Each row of a before or after table is a point. The points were changed in one or more steps. Then noise was added and the rows were shuffled. The steps act on columns, c1 being the first. Name the steps. A step turns or swaps two columns, mirrors them in a line or flattens them onto one, adds a multiple of one to another, or multiplies or shifts one. Angles are multiples of 10 degrees, from the lower column toward the higher: turns from -170 to 170, lines from 10 to 170 but not 90. Use the fewest steps. Two steps may share a column if one is a turn and the other turns, adds or multiplies; they go together, in the order done. Otherwise the lowest column goes first.

Before, 12 rows:
[[-30 -16 -12]
 [-15   9 -38]
 [  6 -32 -40]
 [-46  22 -30]
 [ 12 -42 -31]
 [ 18 -13 -25]
 [  6  18 -29]
 [ 16  15  -4]
 [ 10  13  40]
 [  8  12  62]
 [ 18  -7  64]
 [ 16 -90 -27]]
After:
[[  4  48  42]
 [  6 -17 -28]
 [-17 -12 -44]
 [  9 -70  60]
 [  7  44  15]
 [  0 -49  12]
 [  8  65  19]
 [  6 -34  -3]
 [  9 -50  15]
 [ -6 -27 -26]
 [-13 -22  12]
 [  7   8 -16]]
Steps: multiply c1 by 0.4; turn c2 and c3 by -60 degrees

Before (12 x 8):
[[ 12   1  -3  44   7  -2 -13  26]
 [ 13 -20 -26  -2 -23   3  -9 -35]
 [ -6 -34   6   6   5  -4  33  29]
 [ 19  -3  -5   2   7   7 -18   6]
 [ 26  15   8   3   6   2  -4 -59]
 [ 10  -6   8  -7  -9  -6 -13  22]
 [ 22  -1  -6  13   7   8  -8  25]
 [  0  18   2   1   1   1  20   9]
 [ -4  11   5   0   7  -1 -13 -24]
 [ 16  11   0  -4   8 -12  -8  24]
 [ 15  -1   9   3  -9 -17   2  25]
 [ 18   7  11  -4 -17  13 -19  13]]
After, 12 rows:
[[-10 -35 -33  -5 -38  -3  -3  29]
 [ 13  -5  10  -3 -44   9  18  22]
 [ 24   9  13  14 -37  -3  23  11]
 [ 21  14  10 -10 -29   7   3  23]
 [ 30  -3  13   2 -30 -15  -6  25]
 [ 32  15  -2   1  93  -5  12 -58]
 [ -8  11  10   0  43   1  13 -25]
 [ 20  -1  -6 -18 -47   2  13  26]
 [ 19 -20  24   4  28   0 -37 -34]
 [ 15   0  11 -17 -35 -40  -2  26]
 [ 26  -4  21   9  -2  -4  -1   5]
 [  1  18 -18   0 -12   0  -4  11]]
Steps: multiply c1 by 1.3; multiply c3 by 1.6; turn c3 and c7 by 110 degrees; turn c4 and c6 by -110 degrees; add -1.5 times c8 to c5

Before:
[[  5  -7 -15  33 -14   3 -12   1  10 -26 -40 -15]
 [-16 -16  -3  30 -33   9  -4 -38  -5 -16   3  -9]
 [-23   5  32  14 -14   5 -15 -16  -6 -17 -11  10]
 [ 37  10 -13   1 -21   9 -12  -2  -6   9 -36 -27]
 [  8  -1   4 -19  -8  41   9   8  10   3 -34 -17]
 [ 15 -17  33   2  -3  59   9 -11 -24  -4 -17  27]
 [ 33  13   8  -8 -10  23  30  41   6   7 -24   1]
 [ -6  14   9  35   3  17 -13 -32   8 -18   9 -15]
 [ 33  -3 -14  -2 -10  18 -10  22  28  25 -27  -4]
 [ -7 -20  31   6  12  -4   3 -20  -4 -32   1   4]
 [-28  -6   2  -2  18   2  -4   4 -26 -33   3  19]
 [  9   7  19   8   9  30  29 -23   1  23 -28  16]
 [ 26  12   5 -18  -7  30  16  -4  12 -10 -25  25]]
After:
[[  3   3  -4  30 -27  15  -2 -41 -20 -16   1 -18]
 [-38  29 -17   4 -16  15  -6  11 -14  10 -45   0]
 [-27 -19  10 -18 -13  46  15   5   8 -10 -21  19]
 [ -5  14   7 -19 -13  65   7  10   5   3 -31  -7]
 [ -5  19   3  36  -2  27 -15 -32   9 -17  14   6]
 [-17 -32  36   1   9  94  -3  -3 -21  -3   6  -6]
 [  0 -10  30   6  13  -6  -8 -23   2 -32  22 -17]
 [ 26 -21   1  -3  29   1  -4  -7 -13 -32   4   2]
 [-24   2 -17  -3 -23  29  -4  32  20  25 -38  -4]
 [-16   4  18  -7 -11  37  24  50   1   6 -18  13]
 [ -6  12 -19  32 -16   6  -6   3   2 -27 -52 -10]
 [-16 -13  28   7   7  50  21 -20   5  22 -15  13]
 [ 18  -8  25  13 -10   8 -26 -24 -12 -15  12   8]]
Steps: mirror c1 and c8 in the line at 80 degrees; turn c2 and c12 by 70 degrees; add 0.7 times c3 to c11; turn c3 and c7 by -20 degrees; turn c5 and c9 by 30 degrees; multiply c6 by 1.6

Before, 8 rows:
[[ -9  -4  35  14 -13 -55  37  26 -43 -44   5 -13   0 -64  -7 -27  51 -21
   39   4]
 [ 12  28  17 -41 -22  32  32 -18  16   9 -16  15 -23  30 -17  31 -16 -51
    4   0]
 [-27 -14  58 -21  38 -52 -19  39 -13 -42   7 -42   7  22  21 -13  44  12
   23  14]
 [  1  10  -8 -61 -15  12  -7   1   7  49  -8 -36 -23 -17  51  18  37   1
  -49 -16]
 [-25 -45 -31   9   7 -11   3 -17 -57  -8  -5 -24  53 -41 -20  34 -40 -10
   12   9]
 [ -7  41  11  18  16 -51  31 -33  -8  22 -14 -56  -1  17  36 -48 -20 -23
   -8  22]
 [-29 -26 -39  21  64  35  35 -17 -11  -6  79  26   7  -8  -1  46  17   0
   18   0]
 [ 17   8  58 -17  11  17 -30 -15  17  13  59  17   9  24  30 -48 -43  18
  -25 -47]]
After, 8 rows:
[[ 16 -20  17  22 -30  31  30  41  40   5 -15  11 -21 -15  26  32 -15 -58
    7  -9]
 [ 12  36  59 -18  25  19 -29  24  42  13  56  20  10 -47   6 -48 -42   7
  -24 -43]
 [ -8  37  14 -17  10 -47  31  16  15  24  -9 -53   1   6  42 -50 -20 -29
   -8  35]
 [-32   6 -39 -23  89  36  36  -2 -23 -12  85  28   8  40 -25  43  18 -10
   19  12]
 [-28 -20 -28 -12  12  -8   3   8 -69  -3  -8 -21  53  60 -45  35 -41 -20
   13  20]
 [  4  50  -4  31 -18  11  -5  37 -19  46  -1 -38 -21 -10   9  17  36 -10
  -49 -40]
 [-11  -5  37   8 -10 -57  38 -28 -66 -45   4 -13   2  -6  -1 -31  52 -34
   37   2]
 [-27  21  58  44  42 -53 -13 -15  36 -45   6 -40   5 -15 -18 -15  45   0
   18 -10]]
Steps: swap c2 and c15; add 0.7 times c3 to c9; turn c9 and c14 by -70 degrees; turn c4 and c8 by -140 degrees; turn c4 and c20 by -30 degrees; add 0.3 times c11 to c5; shift c18 by -10

Before:
[[ 34 -51  17 -14  -8  -5  -8 -80  21  61   2 -41 -37 -33  31 -21  30  27
   49  65   9  46 -22  19 -47 -37   2  38  -7 -38 -12 -35  52  39 -22  41
   27 -14 -57  41  20  53  -9   3   9  -4   7  -9 -21  -7 -13 -29 -15  21
   21 -20  37 -20  20 -27   0   4  25  31]
 [ 18 -40  33  25 -35  20   1 -70   6  42  49  -7  -7 -13  -8 -20  13   8
   11  93  31  71   2 -48 -30  -5 -29  42 -15 -30 -31  40  -9  45 -23  18
   25   6 -35  33  21  61   7  39  16   3  56   9 -35  23   9  29 -43 -10
   45 -10  18 -37  31 -27  -7 -54  -3  19]
 [  3 -47 -26   3  -3  23 -20 -38   5  26  -2  -5 -32 -45  31 -45  25  32
   18  50  22  69   2 -25 -45   5   3  20 -23  11 -13   8  37  27 -18  31
   15 -30 -34  47   7  77  13   7 -10  11  53  15  29  -8 -29  20 -35 -32
   48 -68  16 -27  17  13  13 -29 -17 -43]
 [-14 -22 -29 -83  -3  -2 -25  52 -27 -40   8  45   6  -4  -2   1  40 -33
   14 -62   8 -22  -6   1  24  28  49 -43 -13  15  -3 -34 -22 -13 -19 -26
   23 -25  19 -28  -5 -52  51 -17  47  -2 -18 -33   9   8  25  -1 -26 -48
   -7   7 -11  11 -33  34 -44  23 -50  26]
 [ 11 -25 -23 -31  11  11  -8  17   7 -44  24  14  -8  40  22   4  59 -56
   32 -54 -40   2  40  30  12 -12  12 -46 -39  -2   6  -1  -8 -17 -43 -15
  -24   2  31 -33 -12 -46  47 -37  55  -7 -43   7  15  -3   3  -5   3  -9
  -14  25 -11  24 -63 -11 -12  21 -48  16]
 [-23 -69  -2 -16 -23  34 -16  -4 -10 -48 -14  61  -4  12  -5  29  14 -49
   11 -74 -63 -33  17  58  36 -24  31 -11   0  -8   3   5  27 -12  -9 -18
    6  11  26 -14  -2 -34  19  31  54  -9  -1 -15  17 -15  24  18  10 -26
   -1  18 -15  39 -34   6 -38  54 -67 -13]
 [ 15 -49  -6 -17 -16   8  11 -34  18  23 -10 -22  13  -2  48 -25   3  39
   36  50  41  64 -24   1 -22 -41  16  11 -21 -10 -40 -21  15  18 -76  25
   37  -9 -34   8   5  62 -15  12  11  -1  27  26   8   9   1  36  -4 -23
   26 -65  30 -47  16   2  25 -49  22  44]
 [-22 -68 -13 -22  -6  29 -11   5 -14 -10   7  54 -21  34  -9 -17  21 -55
    8 -35 -51   2  41  11   6 -20  46 -32  -1  23  25 -36 -49   4 -29 -27
    8  16  39  -3  -4 -32  18 -20  24   8 -28 -24  21   7  15  -2  16 -36
    9  49 -47  13 -33  15 -26  32  -6  25]]
After (8 x 64):
[[ 17  36  35  24 -34  20  -6 -68   7  42  49 -20 -11  -6  -5 -19  12   2
  -11  94  29  73   1 -51 -32  -3 -28  40 -15 -30 -33  40   4  43 -22  17
   30   8 -34  34  16  63   7  39  20   1  55  10 -33  22  10 -27 -44 -11
   45 -13  17 -36  31 -28  -7 -55  -4  23]
 [-14 -12 -27 -83  -4  -1  28  54 -27 -42   8 -46  -2   7  -1   2  41 -30
  -18 -61   9 -22  -7   1  27  30  50 -43 -12  15  -4 -32  19 -11 -21 -25
    1 -23  18 -28  -7 -53  52 -20  49  -1 -20 -31   8   9  24 -22 -26 -47
   -5   6 -12  13 -31  34 -43  23 -46  30]
 [-24  14  -2 -15 -20  34  47  -4 -10 -49 -15 -91  11  -4  -4  29  16 -24
   -7 -74 -64 -34  18  58  34 -25  29  -9   0  -9   2   5 -30 -10 -12 -17
   19  10  25 -17  -4 -33  21  32  52 -10  -3 -16  14 -16  27  -4  10 -27
   -4  19 -14  39 -33   4 -38  56 -68 -15]
 [-20  16 -13 -24  -5  31  51   3 -14 -10   5 -83  35 -19  -8 -17  22 -22
  -16 -32 -52   5  40  12   7 -20  45 -31  -6  23  25 -36  49   3 -28 -28
    0  19  41  -2  -4 -30  16 -16  22   6 -25 -24  21   7  15  -7  18 -35
   12  46 -49  11 -31  14 -26  31  -6  23]
 [ 14  12 -22 -28  11  13  54  18   6 -45  25 -24  40  -5  22   3  60 -18
  -33 -55 -41   5  39  30  13 -16  11 -44 -38  -2   8  -2   6 -19 -43 -13
   -5   2  30 -32 -11 -44  45 -36  54  -6 -44   7  16  -3   2  24   4 -11
  -14  27 -13  26 -65 -12 -13  22 -47  18]
 [  5  38 -26   2  -2  23 -35 -39   3  25   0 -26 -42 -32  33 -46  26 -14
  -13  50  23  69   2 -26 -42   3   2  22 -24   9 -12   8 -38  27 -18  31
   20 -28 -35  49  11  76  15   6  -8  10  51  16  28  -8 -30 -15 -36 -31
   45 -71  16 -27  20  14  12 -30 -15 -44]
 [ 18  54  -5 -17 -15   5 -38 -33  19  25  -8 -10  -2  11  47 -23   3  19
  -33  49  41  65 -24   3 -22 -42  16   9 -21  -9 -42 -22 -24  18 -78  25
   38 -12 -31   8   6  62 -15  15  12  -4  30  28   7  10   4 -38  -4 -22
   24 -66  30 -49  14   3  25 -45  18  46]
 [ 33  65  14 -15  -9  -4 -29 -81  21  63   4  -2 -31 -40  28 -19  28  -2
  -42  66   9  45 -23  22 -47 -34   2  38  -7 -37 -12 -37 -58  38 -23  40
  -30 -14 -58  39  21  55  -7   2   8  -3   4  -9 -21  -8 -11 -25 -15  22
   22 -18  36 -21  21 -29  -1   4  23  28]]
Steps: turn c2 and c12 by 140 degrees; turn c7 and c18 by 80 degrees; swap c13 and c14; turn c19 and c33 by -170 degrees; turn c37 and c52 by -90 degrees
